Each row is a point. Examples show where two turns around zero, p and q, send a point. Write where each new point lands after one turn and then the other. Backwards means that the second turn is done in reverse. Each puzzle has new turns, and all numbers are rounded.

Turn p:
[-31  20] => [-27 -25]
[44  1] => [10 43]
[-13 -21] => [ 17 -18]
Turn q:
[-27  38] => [ 1 47]
[-21  -8] => [-22   6]
[ 46 -17] => [ 27 -41]
[  1 -14] => [ -8 -12]
Where do these land?
q, then p: [ 7 39] => [-19  35]
q, then p backwards: [ 24 -41] => [-47  -7]
q, then p: [-38   0] => [-30 -24]
q, then p: [7 2] => [4 6]

Turn p:
[ 19 -15  21] => [ 20 -22 -11]
[ -8 -27   6] => [-10 -27   1]
[-27  65 -15] => [-2 62 36]
[ 15 -23 -12] => [ -9 -13 -25]
Turn q:
[-30   1  35] => [ 24 -38   8]
[-31 -21  32] => [ 42 -25   8]
[ 13  42 -41] => [-52   8 -29]
[ 26 -19  -1] => [ 2 26 18]
[ -5  13 -36] => [-18  11 -32]
[ 27 -16  12] => [ 2 18 29]
Where do these land?
q, then p: [ 12 -14 -17] => [ 7 23  6]
p, then q: [ 15  16 -27] => [-25  -7 -23]
q, then p: [-29   6 -23] => [-27  12 -23]
q, then p: [ 2 -9 68] => [ 41 -55  -6]

Turn p:
[-35 -16 -19  24] => [ 22 -37  10 -21]
[22 14 -2  5] => [-4 16 16 14]
[-27  58  23 -19] => [  1  51  -4 -49]
[ -6  -7 -17 -13] => [-17 -14   0  -8]
[ 45 -48  14   3] => [ -2 -15 -21  62]
Turn q:
[ 30 -23 -13 -19] => [ -8  37  13 -18]
[ -3  26  19 -50] => [ 25 -15  52  -4]
[-54  11 -21  55] => [ -7 -50 -63   0]
[  0 -15  16   2] => [13 13 -6 11]
[28  0 -1 12] => [-23  16   3  12]
Where do these land?
p, then q: [  8  35   8 -18] => [  2 -36  20   2]
q, then p: [-4 37 -8 23] => [ 18 -38 -14  -6]
p, then q backwards: [ 33 -41 -39 -23] => [13 55  0 41]
q, then p: [  9  -3  18 -25] => [ 9 27 -5 14]
q, then p: [-22   2  15 -34] => [ -8  16 -15  37]
q, then p: [-24   8  35  39] => [ 19 -35  34  26]
p, then q: [  0 -38 -29  38] => [ 10  50 -27  20]

Turn p:
[ 8  1 -1 26 40  4] => [-32 -20  22  17  -8   8]
[-15   4  -4  -2 -14  29] => [ -2  12   0  -3  27 -20]
[ 14 -30  19  34   6 -35] => [ 15 -49  -7  23 -23  13]
[-33  39 -13 -26 -17  -2] => [ -7  30 -12 -45  -3 -24]
[-39  29 -13 -16 -32  37] => [ -7  34 -10 -29  34 -44]
[ 53 -26  59  25  46 -19] => [-13 -57  -1  33  -4  75]
[-19 -15 -12 -27   3   5] => [ 19  12  25 -17   7  -5]
[ 31  -3 -34 -14 -32 -19] => [ 29  36 -16  21 -29  -2]
Turn q:
[-14 -23  20 -22 -21 -17] => [-26  -6  20 -15  11  30]
[ 27 -24  21 -15 -48 -25] => [-51   1  36  11 -18  23]
[  4  -7 -17 -10  44  17] => [ 41 -19 -12  19  11   3]
[-30  63  -5   2  -7 -20] => [-26   5 -55 -30   5 -25]
[  7 -32 -17  26  20  60] => [66 29 23 17 -5  1]
[ 18 -22 -24   2 -48  -7] => [-32  35  22  31   2   9]
[  5  20  34 -21  15  -7] => [ -5 -35 -14 -19 -21   9]
[-18  24 -13  38  45  -1] => [ 33  -9 -20 -13  17 -50]
Where do these land?
q, then p: [-28 -17 -36   0  -9  -4] => [-44  -4  19  -7  -8  10]
q, then p backwards: [ 12 -42 -43  -4 -31 -38] => [ 27  -3 -12  17  29  65]
p, then q: [ 1  1 14 23 13 58] => [ 36 -25   4 -29  30 -25]
p, then q: [ 11  -2  11 -34  10   3] => [ 21   0 -18  -2 -24  14]
p, then q: [-10  -7  17  32  40  27] => [ 25 -14  32 -35  26   5]
q, then p: [-12  18  43   9  -3   7] => [ 33  27  -7 -20   8   9]
p, then q backwards: [ 25  50  -6 -26 -20 -53] => [ -1  56  18 -16 -33  47]

Turn p:
[-26  -5  44  34  -3  23 -25   2] => [ 17 -17   1  -4 -31 -41 -27 -32]
[ 24  21 -24 -13 -21  13   8  -7] => [-11  -4   4 -25  16   0  21  32]
[ 11  26 -29   9  31 -27  19  27] => [28 40 21  1  6 36  3 19]
[  0  -7  -9 -18  40  22   0  -4] => [ -5  23  -7  24  23 -16 -20  15]
[ -7 -19  17  16 -16 -12  21  23] => [ 16 -15  10  -5   7  15   3 -38]
[ 14  21 -37 -44 -18   5 -41   2] => [-54  27   9 -15  -8 -11  29  31]
[ 21 -13  32  36  27   9 -21   3] => [ 14 -19  30  19 -17 -13 -44  -1]
[  7 -29  -7  12 -18  17  19 -22] => [ -8 -33 -18 -15  23   7 -17  -2]
[-12  14  28 -40  15  -1 -10 -10] => [ -4   8 -11  38  -9 -28  25   3]
[-33 -10 -17  10 -37 -49  29 -14] => [  7 -10 -40 -20 -12  53  24 -27]
Turn q:
[-24  22 -21  12  20  10  15  -3] => [-10   7  19  24 -23  -1  25  10]
[-22 -11 -23 -15  10  12 -13  -2] => [-16 -20  -6  -7 -18 -14  17  14]
[  3   8 -14 -23 -22  24 -13 -12] => [ 25 -21  -1 -15 -12 -20  15  -9]
[-20  13 -17 -12 -55 -40  14  44] => [ -5   6  67 -40  30 -22 -12  10]
[ 39   4  22 -11  16  -4  -8  -7] => [ 21  10 -34  15  18  -6 -15  -5]
[ 38 -14 -26  57   2  14  13 -13] => [24 -2 -5 12 13 65 28 13]
[-24 -12   8 -12  11  -3  27  -9] => [-13   0   8   7 -29   0 -25  12]
[-14  -6 -19 -23  17  14 -10   9] => [-14 -23  -7   5  -9 -23  11  15]
[-26   2  13  15   0 -45   4 -11] => [-25  44   9 -17  -8   7 -13   4]
[ 50  -7  76  13   1  16 -29   3] => [ 13   1 -51  15  39  16 -32 -62]
Where do these land?
p, then q: [-34  -2  15 -38 -49  26  17  12] => [  8  27   5   3 -43   2 -22  56]
p, then q: [ -8  34 -18 -28 -20  19  -5   1] => [ -1  13  34  12   0 -26 -19  26]
p, then q backwards: [ -1 -20  24 -53  -2  13  42  -7] => [ 33  19  -3   9  27  24 -34  42]
q, then p: [-28  10 -27 -26   4  32  -6   9] => [  3 -25  -7   5   4  35  10 -38]
q, then p: [ 19 -16  13  37  28   8 -25 -17] => [  4  19 -24 -35  27  -6 -21  23]
p, then q: [ -2  21 -10 -14 -28  29  35  12] => [  6   6  -6  29  -4 -19 -27  41]
q, then p: [ -1  23  19  28  18 -35  -7  27] => [ 43  29 -16   6 -22 -17  -7  14]
q, then p: [ 27 -20  -4  21  13  -5 -18  -1] => [  0  27  -3  -9  28  -5 -18  13]
q, then p backwards: [ 18  10  11  20   7 -42 -22 -13] => [-29   6 -41 -16  14   5  14  12]
q, then p backwards: [ -7   2   3  43  17 -38   3 -23] => [-12   7 -48 -16  16 -30  -9  13]
q, then p: [ 16 -40 -25  11  12  -7 -13   1] => [-11  32   6  -7  38  -6 -10 -13]

Turn p:
[-31   7  15 -17  33   5 -23  13 -42] => [-17 -13  12   4  31 -37 -28 -34 -15]
[ 39 -19  10  19  -5 -26  10   4   3] => [ 3 13 -3  8 26 30  9 34 12]
[ 10  16  24 -18  18  18  24   3  10] => [ -4   0 -10 -16   2  10   3   0 -46]
[ 10 -30  -2 -22 -41   9  -2 -10  40] => [-24   1 -34 -12 -37   5  20  29  21]
[  3   1  -1  17  46   6 -27 -29 -29] => [  7  22   3  26  37 -19  15 -41  -4]
[  8 -23 -13  30 -59  27 -12   1  -1] => [ 19  -1 -26  35 -33 -15  -4  38  30]
[  0  13  22  31 -31   2 -19   1  17] => [  1  10 -15  31 -24  24 -26   4   9]
[ -1  -5 -24   7 -29   4  -1  35  43] => [  1  20  10 -18 -45   3 -15  34  18]
[-15  20 -12 -21  17 -16 -10 -14 -29] => [  6 -19   6 -15  21 -11  -2 -40   8]
[-58 -14 -27  -6  10 -15  20  -5  -8] => [-13 -34  50  -5 -14 -20  18 -16  11]
[ 36  35   8 -21  40 -14  40   1  -4] => [ 21   1   5 -40  37  31  11  -7 -43]
Turn q:
[-19 -43   8 -38 -33  26 -17  33  -4] => [ 37 -28 -15  21 -56   4 -19  -5  23]
[ -9  13   1 -20  -5  20   5   7 -15] => [-13  -2 -23  19 -11   8  -9  -2   5]
[30 -6  8  8 19  6  4 -7 41] => [  8  24  11 -23 -11   0  37  -8 -20]
[  9  -5 -23  -8  39  12   4 -23  18] => [-16   6   7   7  -7 -26  27  -6 -37]
[ 12  11  -9  17  40 -30  -1  17  23] => [ -2  17   8 -22  16 -20  30  38  -9]
[ -2  14  32   4   6  10 -30  11 -12] => [ 24   7 -40  -6  14   4  -7  -1   2]
[  3  21  17  16  14 -76   2 -22 -34] => [ -7  18  22 -25  58   0 -47  36 -17]
[  4 -36   9  39 -26 -11  -2 -14 -27] => [ 14 -14  24 -28  16 -12 -32 -32  21]
[ -7  11 -19 -14 -27   2  -8 -16  14] => [ -2 -24  11  20   1  27   9  -4  -9]
[ 42  -4 -21  25 -35 -29   7 -18 -48] => [-33 -33  23 -50  20  12 -40 -13   4]
[-46  17 -15  -3   9  19   7  19  15] => [ -4   2 -10  47   2 -10  25  13  23]
[-17   7  11 -25   0  51  29  13  29] => [ -6  27 -17  39 -40  12  27 -16  14]
Where do these land?
p, then q: [ -6  15  -7  38 -19   1 -39  22   6] => [ 24 -16 -11 -19  31  30  31  -4  -3]
q, then p: [14 30 40  2 13 18 21 18  4] => [ 36  -1   3 -29 -33  -2  -7 -24 -10]
q, then p: [ 22  22 -40 -10  -2   5 -13  12  23] => [ -5 -31  20  -1  -7 -23  12  35 -15]
p, then q: [-14  -9   0 -11  23 -25 -25 -34 -11] => [ -2  27  27  27  16 -14  11 -14 -22]
p, then q backwards: [  4 -25 -27   1  -8  37  16 -37 -32] => [-26 -13 -23  11  30  25 -37  18  27]
p, then q: [-19 -23  14  11  16 -21  -1  20 -34] => [ 35  27  -5  -4  18 -33  -1   9   1]
q, then p: [-16 -34 -10  -7  25  21  -8 -23  36] => [ 22 -27  -3  25  28  39  11  14   6]
q, then p: [ -2  33  36  14  17 -27  37  15  21] => [ 19  10  10 -28 -18  13 -38 -21 -44]
q, then p: [ 29 -28 -17 -22 -15 -34 -20 -10  10] => [-22 -19 -34   6  28 -21 -15  29  -1]
p, then q: [-10  20  12 -16 -49  25  33  16 -23] => [ 19 -49   7 -32 -33 -18 -21  -1  11]

Turn p:
[-12  11 -69  13   2 -11 -18   5  -3  -1 -21] => [  9  -8 -52 -19  20  -9  16  21  38  17   6]
[ -1   8  17  13   6   6   0 -12 -15  13 -17] => [-10 -22   4 -15  -6  14   8 -14  -7  -3  -7]
[ -8  -3  13  -7  -4 -49   6  11  -3  12  -5] => [ 22   6 -13  12 -24  29  -4 -14   5  -9  23]
[-17   6 -33  15   3   6 -12  10  -5  -6 -27] => [-14  -7 -33 -20   6   2   3  14  23  15  -4]
[ -9   1  13 -16  11   7  -2 -26   3  -8  -5] => [ -1  -7   7  -5 -13  -2  10  18 -26  -7  -5]
[ 76  -6  16 -39   6  10   9   4  -4   2  13] => [  5 -13  18  21  24 -43 -32 -27 -35 -31  27]
[ 11   2 -31  15   2  12   1   4   3   8  36] => [ 14  16  13  -6  30 -24  11  -4  24   6  -3]
[  8   7  16  16  13   2  -6  -2  20   1 -17] => [-17   8 -14  -5   1   6  10 -17 -20  -4 -10]
[-3 -3  5 -9 -3 13 17 -1 11 11 -9] => [ -1  -2   3  -1 -16 -12  -5  -8 -11  16  -5]
[  1  19  10  11 -24 -24   8   0   2  -4  -7] => [ 17  -4 -12  15   4  29  -7 -11  -3   4 -12]
[-16   2   9  13  12  12  14   8  -4 -18  16] => [ -6  20  21 -18   5  12  -9  10   0   6  -8]
[-16  -4  18 -29  -6  11 -21   5  -2   1   9] => [ -8  -1  12  13 -27 -10  -7  17   5 -22 -10]
[-13 -41  15   3 -18   5   3  -6  -2 -11  34] => [-9 15 44 28 -4  7  8 16  8 12 11]
Turn q:
[-14   0   1  -7   5   2 -23  18   8 -17  -1] => [ -3 -11 -10   2 -12  23   1  18   1 -16  -1]
[-11   1   5   0  -9 -24 -14  10  -5  17   0] => [ 11   2   2  -4  23  10  -3   8   9 -13 -17]
[  8   8 -16  15 -28   9   5 -16  10   2 -28] => [-12 -22   4 -30  11 -24   8   4   2  18   6]
[-19   6  37 -16  -3  25  14 -18 -36 -15  49] => [ 23  -3   0  51 -34 -16  16 -25 -18  -4 -36]
[-23  -1  -4  -2   9   7  13 -22 -12 -11  39] => [ 22   6  -8  30 -23   0   4  -5  -3  28 -17]
[ 22  10 -19  17   2 -17   7  14  -3  -4 -40] => [-10  -1  -8 -38  16 -11 -30   3  -5  -5  21]
[ 20 -24   6  -7   5   4 -16  17   2  12  11] => [-28  20   1  11   7  16   7  -6   5 -15  -2]
[  9  14   8 -19  17 -10 -16   7  19  16  -9] => [  2   1  11  11  17   9   0  13  10 -21  27]
[  8   2  17  18  15  -9 -22   3  15   3   7] => [  6  13 -19   1  13  11  20   5  -3 -16  14]
[  5  -7 -13  12 -11   4  36  19  20   5 -21] => [ -7   0  13 -40 -10  -3  -7 -20  21   8  13]
[ 18  13 -40   4 -15  -5  10   4  10  -6 -13] => [-17 -18 -11 -18   9 -10 -23   0  19  21  15]
[-28  -4   0  -1   7  35  19 -28 -35   3  16] => [ 13  13  13  20 -36 -30   6   5 -15  22 -29]
[  5 -19  18 -14   6 -22 -13 -10   6  -5 -11] => [  0  -1  13   4  20  25   4  -1 -24  -6   6]
Where do these land?
q, then p backwards: [ 14  -4  40 -27 -18 -29  -7   3 -13  11 -10] => [ 41  20  29  13  -3   3 -10 -12 -14  -6  23]
p, then q: [ -2  15 -11   3 -27 -12  -9  28  11   4 -20] => [-16  -2 -10 -18   8  -3   7  29  13  25  13]
p, then q: [ -6  17  13   7   2  -7  -4  29   1   8 -29] => [-15 -24   5   2  -4  -4   6  30   1  24  -5]
q, then p: [ 22  -6   3  13 -21 -13  17 -31 -38 -10   6] => [ 11 -37 -13 -22  -8  15  29  -3   2 -12  27]
p, then q: [  3 -11   7   3   6  -1  36  -7  20  10   3] => [  9   7   8  16  23 -30   2  -7  -2  -3 -12]
q, then p backwards: [ -3 -13 -23 -13   0 -10  -1 -24  17  14  11] => [ -7 -20 -13  23 -23   2  16  -4  -2 -13   8]
q, then p backwards: [-13   2  -3  25 -22  16 -23  -1   8 -27  -5] => [-18  12 -12   0  10   5 -16 -25  -1   4 -35]
p, then q: [20  5  7 26  6 10 -5 17  9 -3  8] => [ 24  -1   3   8  -7  -5   0  22 -15   6  16]
p, then q backwards: [ 11  25  12  30  22   2   9 -11   2   6  11] => [  1 -25  28  16 -17 -22   8   1   0   7 -10]
q, then p: [-16   8 -13 -23 -14   7  -9  -2 -12  16  18] => [-25  12 -20   5  -5  15   7 -21  -2  11  -2]
q, then p: [  6   2 -26 -34  13  37 -12 -18 -28  -5  -2] => [-13   7  -3  10 -13  44   5 -15  44   0  -8]
p, then q: [ -9  -6  -1   3  24  22  15  -3 -15 -16 -15] => [  2   0  23  20  -5  14  -8   9   8 -18 -20]
q, then p: [-15  -8 -10  -3  18 -10  19 -13  20 -26  28] => [  1 -20  16   9  16 -27  16 -26  13  12 -17]
p, then q: [-13 -28   5 -12  10 -12 -24  32  18  17  -2] => [ 23 -36 -23  -6   2  -1  11  -2  25  20  -8]
